Each row is a point. Each copy is the shape, with its points in the same order, turned, moved and blurred by noise. Some copies are also mirrored. Which?
In the rows, zero is written as 128.

Shape (7 x 2)
[[160 173]
 [ 79 145]
 [132 122]
 [104 153]
 [162  98]
 [179 211]
 [131 173]]
Copy 1 (7 x 2)
[[163 148]
 [130  75]
 [112 118]
 [133  86]
 [ 89 162]
 [201 156]
 [163 119]]
Copy 1 is: mirrored
Copy 2 (7 x 2)
[[185 129]
 [126 185]
 [126 130]
 [134 164]
 [118  95]
 [234 127]
 [178 157]]
Copy 2 is: only turned
Copy 3 (7 x 2)
[[ 56 135]
 [138 163]
 [117 112]
 [111 153]
 [108  73]
 [ 13 146]
 [ 82 149]]
Copy 3 is: mirrored

Shape (8 x 4)
[[177 118 125  90]
 [ 97 120 110 154]
 [207 159  89 177]
 [ 96 107 156 140]
 [159  72 120 123]
 [207 149 156 125]
 [158  84  75 188]
 [109 190 182 103]]
Copy 1 (8 x 4)
[[ 75 151 116 155]
 [131 116 105  86]
 [ 93 197 196 102]
 [156 113  94 120]
 [ 99 171  78 132]
 [110 166 162 179]
 [107 202 105  65]
 [136  64 154 165]]
Copy 1 is: mirrored
Copy 2 (8 x 4)
[[164 158 110 149]
 [ 84  94 128 137]
 [194  60  94 125]
 [ 85 133 137 105]
 [120 147  71 134]
 [198 135 118  99]
 [113  73  53 135]
 [140 142 216 103]]
Copy 2 is: only turned
Copy 3 (8 x 4)
[[192  79 109 104]
 [108 132 139 127]
 [168 153  93  37]
 [ 94  92 115 143]
 [143  66 145  90]
 [181  89  52  77]
 [114 124 164  42]
 [150 113  45 177]]
Copy 3 is: only turned

Shape (12 x 6)
[[101 173 137 160 213  80]
 [185 143 155 131 240 107]
 [170 127 179  91 100 121]
 [140  92  85  98 101  81]
 [ 89 106 123  85 117 120]
 [126 114 159 148 111 149]
 [161 186 135  89 107 145]
 [ 89 159 155 108 123 173]
 [ 95 112 113  82 138 150]
 [139 103 105 123 108 156]
 [101 157 125 106 133  81]
 [116 179 169 125 101 174]]
Copy 1 (12 x 6)
[[ 56 144 167 175 100 149]
 [ 21  65 131 132 123 127]
 [108 129 115  65 137  56]
 [179 109 130  82  88 124]
 [166 129 160 132 108  74]
 [132 146 116 123 173  89]
 [106 140 187  58 158  82]
 [123 154 184 139 173  62]
 [161 105 176 135 124  74]
 [168 106 142 101 164 107]
 [122 160 166 114  92 110]
 [114 170 174 105 194  66]]
Copy 1 is: only turned
Copy 2 (12 x 6)
[[161  80 194 202 127  92]
 [108  70 161 249  80 144]
 [108 114  63 141 110 150]
 [155 160 117 137 140 201]
 [141 110 118 121 190 160]
 [ 88 122 128 122 139 119]
 [138  72 107 105  76 151]
 [111  71 134  92 134 115]
 [123  93 138 116 169 174]
 [104 135 144 111 124 164]
 [187 101 134 159 146 138]
 [103  85 119  74 104 104]]
Copy 2 is: only turned
Copy 3 (12 x 6)
[[ 68 179 119 193  97 134]
 [127 139  77 213  54 162]
 [128  77  84 109 135 151]
 [124 118 121  72  82  80]
 [110  88 163 110 118 101]
 [154 112 125 138 169 124]
 [125 130 119  86 131 192]
 [107 110 177 133 162 172]
 [124  96 182 119 107 128]
 [164 117 148  98 120 122]
 [ 74 142 131 113 117 119]
 [125 121 140 119 183 188]]
Copy 3 is: only turned
